Each row of a before or after table is a point. The points were changed in one or more steps. Then noise was added and the rows were shuffled. The steps act on columns, c1 being the first. Write out the steps. A step turns or swaps two columns, mirrors them in a line or flattens them onto one, adds a multiple of one to another, or multiplies or shifts one. Angles are multiples of 10 degrees, from the lower column toward the higher: turns from -170 to 170, lines from 10 to 170 but not 90. Use the fewest steps. Two steps may share a column if one is a turn and the other turns, adds or multiplies; they go together, in the order done. Otherwise the lowest column goes first.

Before (14 x 3)
[[-0.29  0.23  0.33]
 [ 0.06 -0.12 -0.31]
 [-0.38 -0.07  0.27]
 [ 0.54  0.05  0.45]
 [-0.50  0.81 -0.15]
 [ 0.05  0.29 -0.66]
 [ 0.16  0.12  0.36]
 [ 0.43 -0.01  0.35]
 [ 0.06 -0.16  0.23]
 [-0.16  0.14 -0.69]
 [ 0.51  0.52 -0.34]
 [ 0.44 -0.25 -0.29]
 [ 0.75  0.72  0.45]
 [ 0.22  0.34  0.96]]
After (14 x 3)
[[ 0.73 -0.01  0.44]
 [-0.39 -0.02  0.29]
 [ 0.54 -0.02  0.46]
 [ 0.04  0.02  0.22]
 [ 0.16  0.02  0.37]
 [-0.26 -0.04  0.33]
 [ 0.21  0.01  0.97]
 [ 0.05  0.00 -0.66]
 [-0.14  0.02 -0.67]
 [ 0.41  0.00  0.35]
 [-0.49 -0.02 -0.18]
 [ 0.43  0.00 -0.27]
 [ 0.05  0.02 -0.30]
 [ 0.50  0.03 -0.34]]
Steps: multiply c2 by 0

Before (12 x 8)
[[ 0.71 -0.35  0.07 -0.11  0.04  0.09 -0.19 -0.10]
 [-0.06 -0.07  0.38 -0.15 -0.05 -0.61  0.67 -0.23]
 [ 0.35 -0.36  0.10  0.31 -0.60 -0.07  0.35  0.04]
 [-0.70 -0.07 -0.28 -0.06  0.03 -1.21 -0.16 -0.04]
 [ 0.51 -0.86 -0.18 -0.30 -0.36 -0.07 -0.37  0.38]
 [ 0.41 -0.41  0.31 -0.22  0.20 -0.22 -0.12  0.83]
 [ 0.58 -0.32  0.72  0.05 -0.12 -0.18 -0.09 -0.11]
 [-0.01  0.39 -0.36  0.72  0.45  0.19  0.29 -0.47]
 [-0.18  0.46 -0.28 -0.01  0.11 -0.10  0.65 -0.40]
 [-0.42  0.53 -0.12  0.13  0.28  0.15  0.08 -0.36]
 [-0.13 -0.10 -0.09  0.34  0.58  0.21  0.42 -0.55]
 [ 0.04  0.21 -0.25  0.12  0.27 -1.00  0.08 -0.35]]
After (12 x 8)
[[ 0.50 -0.36  0.14 -0.01 -0.52  0.10 -0.19 -0.07]
 [ 0.64 -0.36 -0.20 -0.26  0.26 -0.07  0.36  0.02]
 [ 0.52 -0.32  0.35 -0.65 -0.28 -0.20 -0.09 -0.11]
 [-0.45 -0.08 -0.35 -0.09 -0.37  0.22  0.41 -0.53]
 [-0.52  0.53 -0.17  0.02  0.06  0.18  0.09 -0.38]
 [-0.14  0.21 -0.20  0.17 -0.22 -0.97  0.06 -0.32]
 [-0.29  0.38 -0.81 -0.06 -0.33  0.20  0.29 -0.48]
 [-0.19  0.47 -0.15  0.29  0.03 -0.10  0.67 -0.40]
 [-0.54 -0.08 -0.09  0.30  0.43 -1.21 -0.16 -0.07]
 [ 0.20 -0.40  0.35 -0.17 -0.42 -0.23 -0.13  0.83]
 [ 0.00 -0.08  0.32 -0.20  0.09 -0.60  0.67 -0.21]
 [ 0.61 -0.85  0.18  0.29 -0.05 -0.07 -0.37  0.39]]
Steps: mirror c1 and c5 in the line at 160 degrees; mirror c3 and c4 in the line at 150 degrees
